Rows are points. The ring and each string are closed loops that go straight from each point to the next, and from the last back to the first. Before rounding, they use only three directions, however many columns there are. Count how often each string passes through the ring. Passing back the other way cancels.

Ring:
[[ 29 -23  -7 -25]
 [ 15  21  24 -63]
 [-15  45  33 -66]
 [-39  47  26 -49]
 [-45  22  19   0]
 [-21 -11  20  39]
 [ 14 -43   5  47]
 [ 27 -42 -13  11]]
String, 26 rows:
[[ 47  26  49 -84]
 [ 25  20  54 -41]
 [-10  11   5 -33]
 [-32  33 -13 -71]
 [-27  62  33 -85]
 [-42  75  42 -85]
 [-25  57  63 -46]
 [ -7  26  53 -16]
 [-19  24  38 -14]
 [-18  26  58   2]
 [-15   4   9 -11]
 [-46   6 -17  -4]
 [-41  -3  -4  21]
 [-23 -20  25  65]
 [ 12 -34  58  87]
 [ 18 -24  45  47]
 [ 32 -55  39  84]
 [  9 -14  21  11]
 [ -9 -26 -29   4]
 [ 20 -65 -45  29]
 [ 45 -64 -22  23]
 [ 45 -29  30   9]
 [ 56 -36  14  -9]
 [ 20  -6  25 -12]
 [-10  -1 -14 -28]
 [  2   4 -28 -69]]
Times through: 4

Ring (7 x 9):
[[ 11  31   4  34 -13  35   0  -2 -37]
 [ 45 -16  19  35  -1 -26  10  -8 -25]
 [ 54 -41  25  23   4 -60  11 -13  -9]
 [ 28 -20   9   0  -1 -42   2  -8   9]
 [-12  26  -2  -6 -15  20 -11  -6  -1]
 [-37  58  -1   4 -24  71 -20  -8 -24]
 [-31  65   0  20 -25  83 -16  -5 -40]]
String, 32 rows:
[[  56  -63   53   31    5  -70    6  -30  -26]
 [  76  -70   29   20   13 -102   18  -14    4]
 [  66  -35   -9    8    9  -80   22    8   25]
 [  30    1   -8   10   -3  -22    8    4    5]
 [  13  -11   30   16   -8   -9   -7  -22  -23]
 [  16  -30   43   11   -5  -29   -9  -30  -20]
 [  34  -37   12  -10    2  -67    3  -11   23]
 [  31   -9  -20  -16    1  -50    9    9   39]
 [  22   16  -25   -1   -5  -14    8   13   18]
 [   6   14    3    8  -10    6   -4   -5   -8]
 [ -17   13   27    6  -17   25  -19  -24  -25]
 [ -39   32   22   -5  -23   48  -28  -24  -22]
 [ -44   62  -16  -16  -24   63  -21   -2    0]
 [ -21   62  -35   -9  -19   48   -7   15    9]
 [   5   35  -22    5  -11   19    2   11    2]
 [ -18   28   22   16  -19   44  -17  -19  -36]
 [ -20   38   12   15  -20   51  -16  -13  -32]
 [  -8   46  -12   11  -16   43   -5    4  -15]
 [ -31   80  -23   13  -25   87  -11    9  -25]
 [ -50   91   -4   25  -32  121  -22   -4  -54]
 [ -40   66   20   33  -29  102  -23  -18  -66]
 [ -15   26   32   29  -19   50  -17  -23  -52]
 [   6   27    0   20  -12   25   -2   -2  -22]
 [  20   39  -27   21   -9   21   10   18   -8]
 [  22   35  -11   37  -10   30    9   10  -30]
 [  28   16   13   47   -9   20    6   -4  -46]
 [  25   -3   35   45   -8    9    0  -19  -52]
 [  14    5   19   24   -9    6   -3  -13  -28]
 [  26    7    1   20   -6   -6    5    0  -12]
 [  54   -6  -15   21    3  -39   20   13    5]
 [  19    5    8   18   -7   -3    1   -6  -15]
 [  35  -35   46   31   -2  -33   -1  -28  -34]]
Times through: 1
